Each row of a before or after table is a point. The points were changed in one or more steps. Then noise was added and the rows were shuffled. The steps act on how far a point lies along the listed directions, d1 being the first. Write out the steps. A step turns or swaps two directions, mirrors them in a line or flattens them onto one, adds a multiple of one to another, or multiplies one. Angles are multiples of 10 degrees, from the lower direction toward the higher: turns from -170 to 170, lines from 10 to 170 but not 90. Use the fewest steps. Two steps may share a direction if one is a turn and the other turns, adds or multiplies; they go together, in the order done. Otherwise the lowest direction goes first.

Directions:
(1): [-59   7   4]
(2): [ -8 -55 -21]
(3): [ -1  22 -55]
Before (14 x 3)
[[-20  -8   3]
 [-36  -2   1]
 [-22 -55 -12]
 [-28  14 -32]
 [ 19  15  12]
 [ -7   0 -11]
 [ 12  -2  26]
 [ 19   7 -17]
 [-22 -18  21]
 [ 16  18  -7]
 [  2 -15 -19]
 [ 25  11   5]
 [ 45  25 -21]
 [ 36 -38  19]]
After (14 x 3)
[[-11  58  -4]
 [ 40  20 -32]
 [ 13 -23  -4]
 [-19  11  -3]
 [ -4   4  10]
 [  9  21  11]
 [-23  13 -25]
 [ 15 -18  11]
 [-32  12   1]
 [ 22  -5  19]
 [-25   7  37]
 [  9  -9 -26]
 [ 41 -27  26]
 [ 20 -16  -3]]
Steps: turn d2 and d3 by 160 degrees

Directions:
(1): [-22 -11  43  35 -22  33]
(2): [ 11 -27 -33  52 -10 -22]
(3): [-52 -17 -37  -8  14  25]
(4): [ 14 -60   8 -32 -19   0]
(5): [ 38 -10  -5  10  40  44]
Before (12 x 6)
[[  4  27  -8  24   6   2]
 [-17 -13 -11  -7 -10   3]
 [ -4  12  14 -20  -2  -2]
 [ -7 -19 -13  -9  -5 -11]
 [ -1   4  -2 -16  13   5]
 [ -3   3   5  -8  -4 -12]
 [ -4 -14  11  -3 -12   1]
 [-24 -15 -16   1   1  -6]
 [  3 -21   3   3  -9   1]
 [-14   5  22 -12  -9   6]
 [  7 -12   4 -17   1   3]
 [ 17  -7   1 -24  15  14]]
After (12 x 6)
[[ 15 -23  -9   8  -4  -8]
 [ 34 -28 -23  23   5  -9]
 [ -4   6  20 -47  -1   0]
 [  8 -21  -7  46 -22 -22]
 [ -7 -10  14 -22  -3  13]
 [ -9  28  46 -59   7   8]
 [-11  31  -6   6  12  15]
 [ -4 -16   7   1 -12  -1]
 [ 21  -6  -8  14   4 -15]
 [  1  13  29 -39  -9   6]
 [ 15 -22 -26  48 -15 -32]
 [ -2  -9 -11  11  -7 -19]]
Steps: turn d2 and d3 by 140 degrees; multiply d2 by 3

Directions:
(1): [-36  -2  18  18  19   7  -1 -29 -33]
(2): [-12  -5   0 -14   8   4 -60  14   0]
(3): [ 17  12 -31 -20  -4  -5  -1  -1 -49]
(4): [ -8 -33  30 -32 -26  -8  10   9 -15]
Before (8 x 9)
[[-16 -19  32 -18 -13  -3   2   8   8]
 [  4 -11   2 -13 -24 -10  16   6  -1]
 [-35  -5  30   9   8   6 -24 -11  -2]
 [ 16  -6  -5 -20 -13 -10  25   6  -4]
 [-29 -15   8 -10  13   8 -17  -2 -39]
 [-11  15  -6  25  12   8   3 -18   9]
 [-11  18 -15   7  19   2 -16  -7 -18]
 [  3 -18   9 -15  -9  -3 -10   1   8]]
After (8 x 9)
[[-36 -10  38   4   3   6 -22 -10  -5]
 [-34 -32  21 -23   2   5 -12   1 -46]
 [ -7  38 -34  25  34   7 -22 -12  -9]
 [ -6  38 -27  49  31  15  -4 -26  20]
 [ 12 -22  10 -35 -26 -14  29  12 -13]
 [ -2 -31  20 -32 -40 -17  22  12 -10]
 [ -1 -34  23 -29 -21  -6  -4   6   1]
 [-24 -51  60 -47 -37 -11  12  18  -7]]
Steps: multiply d4 by 2.5

Directions:
(1): [ 60  -5 -17   1 -23 -18 -12  15  -4 -10  -8]
(2): [ -1 -13 -27  29  40 -31 -22 -16   1  16  -4]
(3): [-16 -25   3 -21 -21 -25  -5 -11  42  -5 -31]
Before (12 x 11)
[[ -8  -4  -5   8  11   4  -4  -8  -1   0   8]
 [ 26  -3 -13  13   4  -6  -4  10 -10  -1   3]
 [ 23  -7 -19  17  18 -26 -26   3  -5   8  -7]
 [ 21  -2 -12  11  10 -11  -4   8 -11  -4   1]
 [ -9  -1   1   6   6  -6   4  -2  -3  -1   3]
 [-13   1   9 -11  -5  -2  -3  -8  15   5  -4]
 [ -5  -3   1   4   3  -2  -2  -3   6   5  -4]
 [-11  -3  14 -18 -22   6  -1  -5  11   1  -2]
 [ -6   0  -6  14  28  -1   0  -4  -9   9   3]
 [ 10  11   1   6  10  11   6   1 -21   0   9]
 [ 29  -1 -15  13  10  -9 -13   6 -16   0   2]
 [  8   1  -5  -3 -15  -3  -2   1   5   1  -4]]
After (12 x 11)
[[  3   1  -4  -3 -13  -1  -1   0   5   2  -4]
 [ 35  -3 -16  12   5 -16  -7  12 -12  -6  -1]
 [-18   1  10 -11  -3   0  -2  -9  15   6  -4]
 [ 60 -10 -29  18   4 -37 -33  13  -8   2 -12]
 [ -3  -2  -1   6   4  -8   3  -1  -4  -2   3]
 [ 15  -2 -12  14  20  -7  -4   2 -10   5   0]
 [  8  11   2   6  11  11   6   0 -21   0   9]
 [ 37  -4 -17  14   0  -9  -6  13 -11  -3   1]
 [  2  -5  -8   8   7   1  -6  -6  -2  -2   7]
 [ 47  -2 -19  13   4 -15 -17  11 -17  -3  -1]
 [  0  -4  -1   4   1  -4  -3  -2   6   4  -5]
 [-31  -2  20 -18 -15  13   3 -10  12   4   1]]
Steps: add 1 times d2 to d1

Directions:
(1): [ 34  17   2   2 -30  14  -3  23   3  54  21  16   8 -37]
(2): [-26 -29  26 -20   0  10 -50  32  18   3 -12 -31  -1 -24]
(3): [  9 -47   6  27 -35  -8 -21  -9  10  18   3  21 -24  43]
(4): [ -8  -8  21 -41 -28  -7  37   2 -21  25 -49  -2   6  12]
(5): [ -3  50  26  15 -35  -6 -14  34  -3 -36 -15  16 -16  12]
(6): [ 36   6  -3   7 -13  -6  22  -6  60  -8 -19 -43 -12  -2]
Before (11 x 14)
[[ -8  30   1  -7  21  -2  -6  15 -17 -20  -7   4   3 -16]
 [ -3  14   5  -2   4  -4  13  -1 -11 -17 -16  10  -4  14]
 [ -9 -34  -2  -7  15   5   3 -21 -21  33   4  13   7  25]
 [ -4 -31  -2 -14  15  11 -12 -17   1  20  13 -10  -2   0]
 [  7 -37   4  10 -15   8  -9 -11  -9  39  15  12  13   8]
 [  5   3 -13  -9  12   0   8 -14   8   2   4 -25  13 -11]
 [-34  27  13 -17  10   1  -6   8 -43 -19 -10  25   6  12]
 [-27  12  14 -15  16  -3  14   9 -47 -12 -13  16   8   9]
 [-18 -44  -2  -7  -5  -1 -16  -6  -1  21  -4  -8 -12  18]
 [-29  16  10   8  18  -5  -3  -1 -47 -47  -5  41   1   4]
 [  7   3  -8  12  23   8   7 -12  11 -18   7 -13  12  -2]]
After (11 x 14)
[[-16  37  11 -21  -7  -9  33  -5 -36 -13 -30  23   5  26]
 [ -1  37  -2  -8  16  -7  12   7 -24 -15 -13  12   3  -8]
 [ -2   0 -13  -8  17   2  -7  -9   7   0  11 -24  14 -18]
 [  2   8 -15  17  28  10   5 -14  -6 -18  16   4  16   4]
 [-14 -46   0  -9  -7  -1 -14  -6  10  20  -9 -18 -13  18]
 [-11  17  15 -21   2  -9  41   5 -32 -10 -32   0   5  15]
 [  1 -29  -4 -14  13  10  -3 -19  -4  19  11  -6  -4   6]
 [ -7  33   0  -1   3 -18  54 -24 -61 -39 -28  55   4  25]
 [  1  12   6  -2   2  -2  10   3  -1 -18 -21  -1  -4  11]
 [ 16 -34   3   9 -19   6   6 -17  -8  41   8   9  13  13]
 [  3 -30  -1 -10   7  -1  20 -27 -12  33  -9   3   6  28]]
Steps: turn d4 and d6 by 50 degrees; add 1.5 times d6 to d2

Directions:
(1): [ 10  -4 -15   8 -31  37   0  27   8  21  52  15  13   9  19  39  -8   0
   7  31]
(2): [  3  -5   3 -13  32   5 -37   8  60   5 -13   0   6  11  17   3 -23 -51
   7  -4]
(3): [-12  -6   1   4 -14  10 -19  15 -13 -45   7 -33 -14  -6  24   6  40 -33
 -47   6]
(4): [ 13 -31  -8 -28 -38 -36 -47 -19 -15   8  18 -18 -21  -2  11   9 -24   8
   9 -23]
(5): [ 15  16  -2   6  18  -4 -43  43 -24 -22  -3  48   2 -33   5 -10 -20  20
 -13   0]
Before (12 x 20)
[[  7  -2  -4   4  -6 -12  -5  10 -14  -4  -2   5  -7  -8   4 -10  -5   7
  -11  -9]
 [ -9  -7   6  -7  -6 -17  25 -32  -8  11 -13 -20   0  10 -12 -14  11  15
   15  -9]
 [ -4  12  -4  28  -4  20  60  -3  -7  19   6  17  10  10 -25  -9  15  32
    8  24]
 [ -4  20  -5  21  11  27  22  34 -31 -10   1  26  18  -8   6   1  22  21
  -14  23]
 [-14   7   3  12  17  21  24  -8  21   0 -12 -13  11  13  -8   0  18 -18
    3  11]
 [ -2  -1  -4   7 -16   4  32  -7  -4  12  22  -5  -2   3 -14   5   2  21
    5   5]
 [ -4   3   5  11  -2   1  -3   5  -8 -17   1  -2   1  -1   0  -8  18   4
  -17  -5]
 [  5  -2  -9  -5  -8   5 -23  13  16   2   9   2   1  -7  26  10  -9 -14
    4  -7]
 [ -4 -16  -9  -9   3   4   3 -12  20  15  14   1   8  15   2  10 -20  -3
   20   2]
 [-10  -4   0  -4  -7 -14  23 -38 -10   7 -11 -23   0   7 -19 -12  20  10
    1 -16]
 [  3  25   0  16  12  24  14  22 -11  -2   7  23   8  -4   3   3  -5  15
   -2  15]
 [ -8   1  -5   5   4  25   7  15   1 -11  11  -7   4   4   5   4  23 -14
  -17  19]]
After (12 x 20)
[[  0  27  11  11  35   7   8   9  -5 -12 -21  16   2  -8  -4 -16  -5   7
   -6   0]
 [ -2  -9  -6  -8  -7  13   0 -16  34  24  13 -14  12  19   4  14   1 -20
   11   0]
 [ -5  20   4   7  46   9   0  24   0 -18 -35  18  16  -7   5 -17  14  -9
  -14   4]
 [-10   4   3   3  14  10   8   4  -7 -21  -9 -14  -1  -1  -7 -13  28 -10
  -20   7]
 [-14   9   2  15   7  24  32  -8   8   2  -2 -14  13  13  -8   3  23  -7
    2  17]
 [ -8 -13  -5 -10   0 -10  19 -23  -8   7   1  -4   0   8 -12  -4  -8  18
   16  -7]
 [ -4  -1   4  -5  16 -11  12 -15  24   5  -7 -11  -6   4 -12 -12  -7  -6
    7 -10]
 [ -6   8   4  13  38   6  29 -10  37  13 -29  12  10  13 -20 -27  -1 -10
   11   4]
 [  8  -5  -5   3  -3  -5 -12  17   2   1   3   8  -3  -5  12  -5 -10  -4
  -12  -8]
 [ -3   2   3  10   2   5 -13  11   7 -12   6  -1   4   2   9  -1  10 -10
  -15   0]
 [ -3 -11  -2 -10  -6   6   5 -11  30  24  11 -12  11  23   9   9  -4 -12
   22   6]
 [  0   1  -4   0 -14 -12  -2  -2 -21  -7  -5  -2  -7 -16   8  -5   6  13
    0 -16]]
Steps: multiply d2 by 0.7; turn d1 and d2 by -160 degrees
